Each row of a before or after table is a point. The points were changed in one or more steps. Then noise was added and the rows were shuffled. The steps act on columns, c1 being the first. Write out the steps. A step turns or swaps two columns, mirrors them in a line or flattens them onto one, adds a multiple of one to another, or multiplies or shifts one. Angles are multiples of 10 degrees, from the lower column toward the higher: turns from -170 to 170, lines from 10 to 170 but not 90. Use the fewest steps. Two steps may share a column if one is a turn and the other turns, adds or multiplies; they go together, in the order done. Otherwise the lowest column goes first.
(in the rows, 128 means zero)

Before, 14 rows:
[[120 133]
 [111  84]
 [ 67 100]
 [146  94]
 [ 63 143]
 [126 178]
 [180 115]
 [195 103]
 [156 122]
 [139 211]
 [121 173]
 [145 126]
 [130  81]
 [ 84 100]]
After (14 x 2):
[[ 82 129]
 [ 85 114]
 [208 141]
 [107 197]
 [ 86 139]
 [182 131]
 [103  68]
 [131 125]
 [ 98  85]
 [127 148]
 [173 128]
 [147  62]
 [130 153]
 [115 183]]
Steps: swap c1 and c2

Before:
[[183  88 119  82]
 [102  85  85  76]
 [ 91 191  97 173]
 [179 150 125 138]
 [149 129 133 203]
 [ 89 181 124 140]
 [ 73 134  71  98]
 [183 126 103 161]]
After (8 x 4):
[[ 93 101  51 114]
 [136 204 118 139]
 [161 141 109 108]
 [169 166  79 134]
 [ 99 148 112  82]
 [104 182  81  78]
 [162  73  99 157]
 [107  62  68 165]]
Steps: multiply c1 by 0.7; turn c2 and c4 by -80 degrees; shift c3 by -20

Before (14 x 8):
[[153 101 206 158  91 114 118 163]
 [136 136 109 183 131 122 166 127]
 [168  78 149  66 106 141 106 174]
 [133  93 145 110 160 163  92 170]
 [136 134 159 161 127 101 177 120]
 [163 161 157 182 146  61 196 156]
 [164  86 116 130 136 119  98 171]
 [165 181 183 164 107 111 171 131]
 [171  76 223 121  99 139 108 167]
 [173 114 134  96 172 148 112 159]
 [120 123 148 125 159  90 143 105]
 [121 118 140  75 172 142 117 208]
 [128 171 123 151 184  84 113  96]
 [170  75 140  94 189 161 131 183]]
After, 14 rows:
[[150 159 206 105  91 127  60 124]
 [132 149 145  96 162 172 141 163]
 [170 166 141  87 189 175 224 122]
 [129 104 124 157 185  70 196  97]
 [173 173 225  54 100 157  64 101]
 [163 121 157 162 144  53 225 104]
 [174 135 135  93 171 151 178  92]
 [164 171 117 138 139 135 112 117]
 [135 124 110 196 128 120 170 114]
 [169 171 150  51 105 158  75 113]
 [164  85 181 126 106  93 140  76]
 [121 144 148 110 159  94 189 118]
 [135 130 160 141 128 102 176 107]
 [120 132 140  67 173 142 183 219]]
Steps: add -1.5 times c1 to c8; mirror c2 and c6 in the line at 100 degrees; add -0.7 times c3 to c4; add 1.5 times c5 to c7

Before, 13 rows:
[[187 112 101 154 102 126 160  78 138 164  68 170]
 [196 151 169 143 140 178  88 132 161 120 115 172]
 [139 128  62 157 127 140  86 218  76  96 136 139]
 [150 103 154 177 162  96 167 137  75  81 106 111]
 [109  71 103 120 162 159 107 120 149 125 114 144]
 [115  66 143  75 121 174 136 168 160 151 135 172]
 [ 91 117 134  77 190 144 111 139 122  53  88 184]
 [171 134 135 163 145 185 132 145  65 158 186 158]
 [189 135  85 121 116 161 114 162 155 121 182 156]
 [215 104 102 146 205  97 167 108  46 131  45 114]
 [107  83 107 132 158 199 150 170  65  69 116 122]
 [180 165 103 106 129 168 123 114  99 199 139  92]
 [152 138 120 173 186 118 204 169 132 157 120 116]]
After:
[[138  65  85  76 120 105 102  97 101 128 127  77]
 [104  72 116 117  91  84 146 125 114 136 109 116]
 [114  88  89 135  90  62  89  97 196 173 139 161]
 [ 14 104 167 141 167 124  98 164 233 118  74 135]
 [ 80 153  63 143 180 128 166 104 100 152 104  94]
 [ 98 123  77 168 148  95 118 113 170 119 205  92]
 [123 117 145 151 199 105 126 190 131 120  65  69]
 [122 133 165 155 137  76 120  29 180 162 149 138]
 [ 97 163 118 105 170  91 140 137 148  50 144 115]
 [ 66 143 142 172 123 131  42 134 125 101 117 126]
 [ 88  96 126 184 130 167  94 136 185 163 129 168]
 [ 95 117 115  72  64 121 138 108 149 220  90 119]
 [112 128 133 119 183  71 123  86  84 151 164 106]]
Steps: turn c1 and c5 by 120 degrees; turn c3 and c6 by 130 degrees; turn c7 and c8 by 150 degrees; mirror c9 and c11 in the line at 100 degrees; turn c10 and c12 by -150 degrees

Before (10 x 18):
[[ 60 191  91 159 110  92 159  92 104 134 124 148 144 129  81 152  45  92]
 [ 85 156 158 160 132 171  71 184 201  51 132 103 159 136 120 184 136 157]
 [ 49  95  73 112 167 146 131 163 149 112 112 115 103 151 111 143 166 148]
 [156  56  73 121 186  93  95 162 100 143 170 185 147 120 203 117 139  62]
 [ 90 134 167 143 140 162 144 128 122 160 139 158 189  91  56 101  96 112]
 [148 105 141 128 120 161 131  92 163 128 142 163 145  41 145 128 182 172]
 [129 153  74 129 160  94  73 114 138 162 171 184 151  94 127 118 112  81]
 [ 99  68 113 208 129 103 109 144  87 149  61 160  94 144  61 150 155  88]
 [154  80 125 185 127  68 157  92 182  54  86 147 161  84  72 144  47 123]
 [116  75 138 145  73  60  95  90 143 138 178 149 138 137 139 164 137 185]]
After, 10 rows:
[[ 92 188  94 157 117 116 151  89 138 132 129 136 146 129  76 111 225  94]
 [119  70 135 149 167 177  94  94 138 144 185 142 133 128 146  52 123 184]
 [130 153  70 125 114 119  77 117 121 160 167 187 152  92 131 141 150  79]
 [183  74 121 180 167 168 151  92 113  60  83 147 156  83  72  86 201 113]
 [ 96 135 164 142 117 149 142 128 130 159 137 167 189 100  56 153 174 107]
 [ 92  70 115 210 100 123 112 147 141 144  63 155 102 142  56 104 110  86]
 [ 82 159 160 162 174  91  59 184 108  51 134 102 153 135 120  95 133 148]
 [ 33  88  73 114 119  55 134 167 112 105 116 120  99 145 109 153 120 149]
 [156  59  76 119  62 116  93 159 122 140 169 190 142 122 200 143 109  59]
 [127 104 136 133 166 108 135  88 121 121 148 164 147  38 146 139  61 177]]
Steps: mirror c1 and c17 in the line at 170 degrees; add -1 times c3 to c6; turn c6 and c16 by 150 degrees; turn c5 and c9 by -130 degrees; multiply c9 by 0.4

Before (8 x 24):
[[101 195 129 214  88 110 124 103 149 142  96 119 173 138 141 154 132 134
  160 109 184 104  98  96]
 [127 101 113 108 112 149 128 104 139 138  91 119 183  86 148 150 147 117
  155 101 108 118 149 147]
 [119 184 199 111 146 148 121  73 136  91 112 149  81 118 132 150 154 135
  171  94 120 115 158  93]
 [130  15 158 136 110  91  97 122 136  62 101 115 113 119 135 142 125 162
  148 141 110 119 145 153]
 [121 173 157 128 109 124 125 121  91 133 147 133 188 173 136 102 165 107
  118 138 120  97 175 149]
 [104 145 115 113  90  84 120  59 143 136 103 118 148 150  31 108 152 121
  149 135 121 120 151 115]
 [105 136 108 136  98  97 145 134  47 108 119 186  26  86 146 144  65  99
    7 143 125 119 191 106]
 [106 182 106 153 115 163 141 137 147  94 102 136 153 103 140 102 163  97
  161 114 129 118 178 117]]
After, 8 rows:
[[131 195 157 136 109  90  96 123 137  62  84 115 112 118  25  99 127 105
  148 141 110 119 146 153]
 [128 130 113 108 113 149 128 103 139 137  69 118 182  86  83 113 148 147
  155 102 107 117 151 147]
 [104 192 114 112  91  84 120  59 143 137  89 118 147 151 177 149 151 124
  150 134 121 120 150 115]
 [119  89 198 111 145 149 121  73 136  92 103 148  80 117 182 105 155 134
  171  95 120 115 158  93]
 [104 110 108 136  98  97 145 134  47 109 113 185  26  85 102 128  66 161
    7 143 124 118 191 106]
 [100  75 129 214  87 110 124 105 150 144  78 119 173 137 144 102 132 136
  160 108 184 104  98  96]
 [122  95 157 128 109 124 125 121  90 133 159 132 188 172 143 161 163 133
  118 138 121  97 175 150]
 [105  84 105 153 116 163 142 137 147  94  86 136 153 103 153 166 162 141
  162 114 129 118 179 116]]
Steps: turn c2 and c15 by 130 degrees; add 0.7 times c5 to c15; multiply c11 by 1.6; turn c16 and c18 by 150 degrees

Before:
[[126 133 111 140 127 126 129 106  95 140 145 150 172  94 178 132 124 118
  111 126 109  84 116 194  95 140 172 117 116 119 202 153  39  85 136 117
   99 181 109 125 124 171 100 143  88 152 149 124 142 116  90  95 139 101
  159  90 166 117 109 147 112 116 202 142]
 [ 90 119 141 123 153 140 133  83  87  72 110 128  95 109 125 127 107 122
  159 138 163 130 113 117 119 111 131 101 112 139 102 183 108 163 167 101
  199 107 112 150 171 132 123 139 118 111 119 136 138 120  98  78 153 142
   86 174  57 171 131 141 104 106 104  86]
 [140 161 108 156  69 139 150 172 108 131 128  88 152 113 153  91 153 106
  142 129 150 122 143 108 156 120 143 140 158  81 132 143 105 147 173 108
  132 115 101 186  77 119  43 109 147  69 123 190  99  90  95 140 161 156
  110  91 116 126 122 141 124 104  95  76]
 [107 113 182 171 145 133 153 114 110 181 121 109 127  91 113 197 110 127
  139 139 187 106  70 193 151 118  71 109 136 172 128 150 172 121 140 153
  168  80 108  96  88 142 151 125 119 187 147 154 187  69 190  83 162 153
  159 141 122 116 118 125  84 169  88 108]
 [152 112 160 123  68 143 173  91 115 136 141 125 129  78 190 151  64 148
  138 136 171 142  93 150 161 142 168 154 143 178 151  91 154  92 177  77
   98  75 143 136 150 136 121 154 106 173 131  75 141 145 111 109 136 142
  189 162 144 147 139 141  92 111  97 153]
 [148  77 134 128  56  96 143  63 183 123 123 128 203 111  71 176 115 193
  119  59 152 103 102 131 155 123 130  89 112 123 141  88  98 159 161 157
  152 169  97  88 123 104 124 113 144 105 123  76 137 145  76 151  96 122
  172  76 164 172  98 101 194 142 114  92]
 [156 122 108 170 126 126 124 109 110 122 116 112 132  62 154 146 108  88
  166 111 127  92 198 152 162 135 126 109 100 183 165 173 135 100 193 184
  126 147 108 140 123 178 146 121 119 112 122 155 135  67  84  86 150  92
  154 137  48 169 132 130 134  92 170 185]
 [156 108 153 123 180  80 111 120 115 139  96 135 142 139 171 117  77 167
  127  84 129 132 134 107 135  91 108  76  93 125 165 132 100 152 132 191
  119  96 110 126 122 171 163 179 122  91 146 161 165 148 111  65 101 116
  121 134 146 159 144 141 101 165  90  90]
 [157 107 144 144 165 160 186 119 127 115 103 106 161 109 131 136 109 138
  156 157  88  95 194 172 135 161 116  88 117 106 131 106 153 153 128 166
  140 102 139 168 173 178 111  87  67 138 195 155 143 110  97 142 120 183
  142 119 177 137 123 150  65 105 113 153]]
After, 9 rows:
[[153 110 153 123 178  80 110 122 115 139  96 135 143 145 171 125  75 167
  123  83 130 132 137 108 136  93 107  76  94 124 165 131  96 151 114 190
  121  93 159 126 122 171 164 182 113  89 145 159 166 148 110  65 100 116
  123 134 145 124 120 140  99 165  89  91]
 [157 107 143 147 168 158 185 121 127 116 104 107 160 107 132 173 109 140
  123 157  87  95 192 171 134 160 117  87 117 106 131 106 151 152 132 164
  138 101 138 168 174 179 109  85  86 139 195 155 143 109  97 143 123 182
  141 118 178 128 130 150  64 104 113 152]
 [158 119 107 171 128 127 124 108 108 121 117 111 132  90 154 150 109  88
  250 112 127  92 198 154 163 134 127 107 102 183 166 173 134  99  82 182
  128 149 185 139 121 181 145 118 132 113 121 156 137  65  84  85 150  93
  155 137  49 167 176 132 133  92 167 186]
 [141 160 109 155  70 140 151 172 109 133 129  88 153 133 152  86 152 107
   72 126 149 121 143 109 155 120 143 138 158  79 133 142 103 144 106 111
  134 115 136 188  77 118  43 110 119  70 122 192  99  90  93 141 160 154
  112  90 114 154 164 142 126 104  95  76]
 [149  78 134 127  56  95 141  67 184 122 122 128 203 136  69 154 116 194
  113  59 152 107 101 131 155 122 132  91 112 123 141  86  97 158 131 156
  151 169 181  90 121 104 122 114 171 107 124  76 139 146  75 152  94 122
  171  77 167 144 174 100 190 145 115  91]
 [109 113 181 173 145 132 153 113 111 180 120 109 127 112 114 186 111 127
  207 141 188 105  69 192 152 116  71 109 134 174 129 151 173 118 127 152
  167  79 133  96  89 139 152 126 164 188 147 154 189  70 192  82 163 152
  157 142 121 169 143 126  86 169  89 109]
 [154 111 160 124  70 142 174  90 115 135 142 124 129  80 189 159  65 148
  215 134 172 142  93 149 159 141 169 155 144 180 153  93 157  89  89  77
   98  73 151 133 150 137 122 154 126 171 131  72 143 145 112 108 139 142
  190 164 145 140 156 141  91 112  97 152]
 [ 89 119 142 122 154 141 131  83  88  72 112 129  93 123 125 134 107 123
  175 140 161 130 111 117 119 111 131 101 114 140 100 184 108 162  99 101
  199 108 177 149 172 131 124 141 121 112 120 135 135 120  98  78 154 145
   86 175  58 134 156 139 102 106 106  86]
 [126 133 114 141 127 124 131 105  95 139 146 149 172 114 179 154 124 114
   99 126 108  85 115 192  96 142 173 118 115 120 202 152  37  84 136 115
   99 179 131 125 126 171  98 146 101 148 149 124 142 116  92  97 140 102
  158  91 165 167 148 147 112 115 202 142]]
Steps: turn c14 and c39 by 40 degrees; turn c39 and c58 by -110 degrees; turn c16 and c45 by 40 degrees; add 1.5 times c30 to c19; turn c35 and c59 by 130 degrees

Before (8 x 64):
[[131 113 109  99 180 145 135 128 146  98 105 179 106 122 122 139 110 134
  159 142 120 129  87 157 145 112 115 164 120 156 118 108 137 110 114 140
  106 121 126 117 164 148 150 102 184 132 148 112 114  90 124 159 144 144
   95 157 134 131 151 113 156 128 123 171]
 [159 132 157 169 127 164 145  62 158 118  97 131 108 122 110 124  81 151
  169 139 142 100 134 102 152  61 170  91 123 115 162  83 133 159 127 132
   97 173 121 122 135 102 174 123 113 148 156 163 140 170 107 103 117 143
  132  95  97 100 138 141 166 146 128 132]
 [104 159  92  84 139 122 144 108 176 116 144  87 110 117 106 127  97 162
   99 138  85 137 143 133 153 148 157 115 129  92  97 160  86 138  93 128
  152  90 133 155 162 139 156  98  84 128 140 126 212 150 156 129 143  82
  134 135 100 107 110 100 160 133 160 126]
 [144 122 104 129 105  74 145 154 173  79 131  70 150 131 123 137 142  95
  151 168 121 140 179 100  97  94 149 136  95 137 134 165 168 159  86 115
  151  81 153 111  82 115  97 116 148 122 118 156 128  86 109 113  97 151
  190 146 137 171 121 113 171 120 141 131]
 [130 143 135  60 113 170 137 127 156 134 118 144 111 136 129  94 128 163
  181  76  96 101 216 122 122 118 134 162 197 102 147 135  82 110 143 192
  105 116 135 131 131 151 148  77 147 104  98 154 121 106 128  98 109 111
  158 154 219 134 170 146 131 120 100 114]
 [135  88  93 169 138 152 123  80 122 130 101 180 203 134 170 133 124 160
  147 107 137 119 164 147 129 126 131 137 131 138 132 102 170 127 168 170
  160  87 121 129 130 145 151 160 128 170 192 114 149 144 157 190 148 117
   85 123 130  91 154 120 127 152 162 130]
 [166  82 111 151 100 139 139 132 121 162 153 151 123 104 142 127 142 116
  116 188 156 152 172 125 128 155 161 133 137 162 137 153 140 143 148 117
  168 164 131 114 103 140 131 146 101 149 121 164  92 178 147 139  91 132
  200 108 142 164 130 167  82 133 125 165]
 [144 158 102 112 131 131 139 101 166 137 136  89 100  98 111 100 142 151
  123 104 118 124 154 179 122  82 174 126 108 142 155  73 102 132 172 115
  119 126 128 161 140 129 125 148 112 112 151 102 131 133  57 141  84 123
   78 147 127 120 126 119 125 145 150 120]]
After:
[[103 160  89  85 140 123 141 103 129 118 143 182 112 117 108 127  98 162
  102 147  87 138 145 137 152 153 159 115 126 127  95 160  81 137  74 129
  108  93 136 155 161 134 156  97  89 130 140 127 212 150 156 129 143  82
  136 135 128 107 112  96 163 128 157 125]
 [135  85  89 168 138 149 121  80 130 128 101 102 200 134 175 131 126 158
  147  86 140 123 162 148 131 129 131 140 130 179 130  99 171 125 155 168
  155  87 124 130 126 149 150 162 125 176 187 112 152 144 156 188 148 121
   82 121 127  94 154 121 129 150 161 129]
 [144 123 105 129 107  75 146 156 143  79 133 179 150 127 124 139 146  96
  150 207 120 140 180 102  98  91 146 134  96 106 135 160 166 162  67 114
  147  80 156 113  83 113  93 113 145 120 121 158 126  82 113 112  99 147
  188 148 156 172 128 116 171 122 138 133]
 [128 113 108  96 181 145 135 130 139 100 108  68 104 120 126 134 105 133
  160 157 119 127  88 155 146 107 115 164 120 132 119 110 138 106  93 136
  140 123 127 119 167 148 147 104 186 136 142 112 116  88 122 155 140 148
   98 158 137 130 146 111 157 130 123 167]
 [145 159 104 112 125 132 141 106 140 137 134 150  99  98 109 100 144 150
  120  78 121 121 156 178 122  85 170 128 107  89 153  78 100 131 155 114
  135 125 130 157 145 129 124 147 114 116 147 100 134 133  57 140  84 126
   79 148 142 121 128 119 126 142 150 122]
 [162 134 159 169 131 166 143  59 122 115 100 109 110 123 112 122  80 151
  166 152 147 102 132  99 157  56 169  91 121 109 164  77 128 158 103 133
  104 174 124 124 135 104 173 126 112 148 154 159 137 169 107 101 117 142
  132  95 121  99 141 145 169 143 130 130]
 [166  78 114 153 102 137 134 132 133 159 157 122 125 105 140 124 141 118
  116 251 158 152 170 124 131 152 162 128 134 157 136 149 141 141 128 117
  178 165 126 113 102 141 131 147 100 150 124 163  90 176 145 139  95 131
  200 109 134 165 128 167  82 128 125 166]
 [127 142 136  57 112 171 139 132 179 132 118 115 108 135 129  91 130 161
  185  28  98 102 211 118 122 122 134 166 198 131 148 139  78 114 120 191
   92 119 136 129 129 152 147  77 146 103 103 156 121 106 131  98 112 112
  154 154 209 136 170 144 128 119 102 112]]
Steps: flatten c9 and c57 onto the line at 60 degrees; turn c30 and c37 by 60 degrees; turn c12 and c30 by 140 degrees; multiply c20 by 2; shift c35 by -20

Before:
[[108 159 107 121 121  96 150 123 168  77 157 113  78 115 119 168 133 126
  146 185 133 158 187 148 111 123 180 178 171 145 153 126 132 124 136  95
  179 128 118 116 147 123  87 110 150 149 148  96 190 104 171 160 176 123
  121 131 200 142 111  92 161 135 198 159]
 [145 165 103 127 134  86 144 194 111 122 130  69 120 132  67 204 101 146
  133 141 163 199  93 161 133 103 110 125 171 158 127  92 166 100 148 113
  172 157  87 102 166  83 174 135 154 108  74  97 109  98 200 142 123 160
  115 115 180 152  93  96 181 124 206 196]
 [ 94 168 161  78 138 110 138  24 138  58 100 132 139 139 117 190 140 113
  141  98 175 106 152  59 138 183 213 112 145 140 117  85  51 147  81  90
   78 127  72 161 172 174 149 134 194 154  96 115 120 178 136  67 134  39
  193 212 116 145 158 190  91 170 109 120]
 [ 97 123  92 136 143 161 140 112 129  88 154 162  95 105 148 111 129  82
  173 117  84 168 147 140 178 121 161 173 162 163 169 131 101 106  92  61
   98 122 188 151  85 175 102 164 132 179 146 134 135 156 122 138 129 107
  156  90 193 116 128  49 127 179 131 135]
 [157 173  81 121 187  77 132 155 141  78 184  95 107 132  82 168 110 127
  149 175 136 168 162 139 141  99  86 122 188 156 156 143 132 164 124  87
  162 140  75  81 160 124 175  96 180 149  96 133 139 107 172 148 161 178
   99 138 160 150 130  82 144 152 212 148]
 [185 172  52  97  96 204 129 154  53 167 115  70 148 140  74  61 109 118
  110 162 149 199  72 143 224 108  85  47 125  58  78  71 180 143 123 125
  112 165 146 114  63  98  71 170  93 113 147  84  40  91 106 128  89 125
   58 153 126  44  25 147 164 105 243 182]
 [104 110 115  50 149 160 115  99  94  83  80 132 161 155  82 129 156  99
   93 151 116 119  92 118 171  96 177  92 135  98  83 105 117  59  81 127
   99 132 143 146  67 133  79 153  83 177 153 133  92 166 119  74  77  91
  124 213  83  50  67 157 135 105 135  90]
 [ 88 139 124 114 146 180 131 109 156  69 161 137  55  89 155 123 138 109
  194 118  87 168 178 124 138 124 145 143 132 160 168 127  72 115  87  61
  123  99 154 133 116 160  98  98  98 189 156 146 170 146 102 155 155 165
  154 144 168 184 147  67 163 193 104 124]]
After:
[[ 99 121 100 140 140 165 142 113 131  85 155  65  96 106 151 116 127  81
  170 117  82 168  78 140 175 123 160 176 162 168 164 127  96 105  91  62
  101 123 102 152 125 115 104 164 129 181 146 133 133 158 120 137 131 108
  124  92 192 207  83 125 127 178 127 139]
 [ 95 165 157  77 137 112 139  22 132  54  97 188 135 140 122 191 142 116
  148 101 175 106  79  60 137 181 209 114 143 139 118  87  57 146  84  87
   80 123 111 155 101 123 152 133 195 158  95 112 123 177 140  67 134  37
  160 214 111  62 172 124  90 166 109 122]
 [154 169  81 119 188  78 129 155 145  75 185 187 105 131  89 171 106 126
  146 175 138 170 118 138 143  98  86 121 190 155 159 143 129 164 125  88
  163 144 151  80 126 148 176  96 179 144  94 137 131 107 164 147 162 174
   70 137 163 169 162  99 144 158 212 146]
 [101 108 119  51 147 161 113 101  96  87  82 118 165 156  80 128 150  98
   90 152 119 120 142 119 173  97 176  95 139 100  88 106 115  59  79 123
  102 132 127 148 193 108  81 152  79 181 152 134  87 165 123  77  78  95
   93 213  84 114  68 211 136 103 135  92]
 [183 175  43  94  95 201 125 152  52 164 117 122 146 143  73  61 110 119
  110 165 147 194 177 148 228 110  84  47 127  61  80  76 175 145 123 125
  110 169 189 108 227 110  69 170  93 109 149  87  35  89 103 127  91 125
   29 155 128 126  65 209 162 104 244 181]
 [142 164 106 124 135  88 145 193 110 122 125 176 118 132  67 204 100 150
  136 137 156 201 184 158 135 105 107 123 170 158 130  95 166  99 146 107
  175 158 180 104 167 123 170 134 157 107  74  98 109 100 203 139 126 159
   86 116 174 155 168  97 176 122 206 192]
 [103 157 109 118 121 101 151 127 168  77 154 135  74 115 116 172 132 129
  145 180 133 160 112 148 107 123 181 178 169 147 155 120 130 127 135  97
  181 125 141 115 144 167  88 113 147 147 146  95 194 103 174 159 173 127
   91 129 203 164 151 109 158 142 198 156]
 [ 87 137 127 112 147 182 136 107 157  69 157 102  61  90 158 123 139 109
  196 117  86 168  79 123 137 128 145 138 131 162 165 123  74 115  92  63
  123  96 118 133 111 142  98 103 100 188 155 146 170 149 101 155 156 168
  126 142 168 183 116  63 163 190 106 119]]
Steps: mirror c12 and c39 in the line at 130 degrees; multiply c23 by 0.7; turn c23 and c42 by 120 degrees; turn c41 and c59 by 90 degrees; shift c55 by -30; mirror c58 and c60 in the line at 130 degrees
